Rows are points. Any point is a mix of the corners, with weights that add up to 1. It lies inside the corners' shape when no weight is negative. Is each point inside? If not, which corners have a negative weight?

Corners:
(1): [131 -31 -269]
(2): [-232 57 253]
(3): [-106 -220 281]
(4): [56 186 90]
Points:
[32 -4 75] -> outside (2)
[-109 -19 284] -> outside (1)
[106 -27 -214] -> inside
[-142 124 355] -> outside (1)
[32 126 60] -> inside
[99 -31 -197] -> inside
[-95 -163 229] -> inside
[-79 -30 279] -> outside (1)

Corners:
(1): [81 -294 -37 359 -159 161]
(2): [34 -232 -174 258 -325 -146]
(3): [-116 218 59 160 141 62]
(4): [-143 -308 217 -92 74 -30]
(5): [82 176 -299 -12 -72 202]
(6): [281 111 -64 267 -97 -44]
(7): [-258 132 263 -470 -368 13]
Points:
[-50 -37 56 -40 43 111] -> outside (2)
[48 58 -172 56 -81 142] -> inside
[46 -140 -56 189 -24 64] -> outside (7)
[69 -81 59 216 -111 3] -> outside (5)
[-209 -245 218 -54 -71 -45] -> outside (5, 6)
[56 146 -114 160 -106 101] -> outside (4)
[42 -188 -91 232 -224 -24] -> inside
[19 -119 2 170 -114 90] -> inside

Corners:
(1): [301 213 -118 150 949 93 256 54]
(2): [-104 -101 -60 -278 56 107 145 -69]
(3): [165 -80 -183 -291 -46 -20 -411 128]
(4): [-104 34 174 -330 -93 94 121 58]
(5): [-11 -60 -257 25 -190 112 94 36]
(6): [226 -37 118 -211 -101 157 90 -160]
(7): [-115 151 -97 114 164 83 -186 -60]
(8): [-212 -108 222 -17 178 34 287 60]
(9): [-52 177 -155 267 -122 -202 119 -147]
Points:
[38 -59 20 -207 159 107 115 45] -> outside (7, 9)
[-14 11 22 6 327 22 131 -16] -> outside (4, 5)
[-31 -22 51 -113 30 66 94 8] -> inside
[63 77 -55 -138 54 37 -118 -37] -> outside (5, 8)
[11 74 -146 -114 223 118 -134 50] -> outside (6, 8, 9)
[-32 -118 106 -375 15 134 -87 4] -> outside (1, 5, 9)
[80 16 -34 -177 345 84 101 112] -> outside (6, 7, 9)
[70 -45 -157 -146 -48 37 -137 64] -> inside
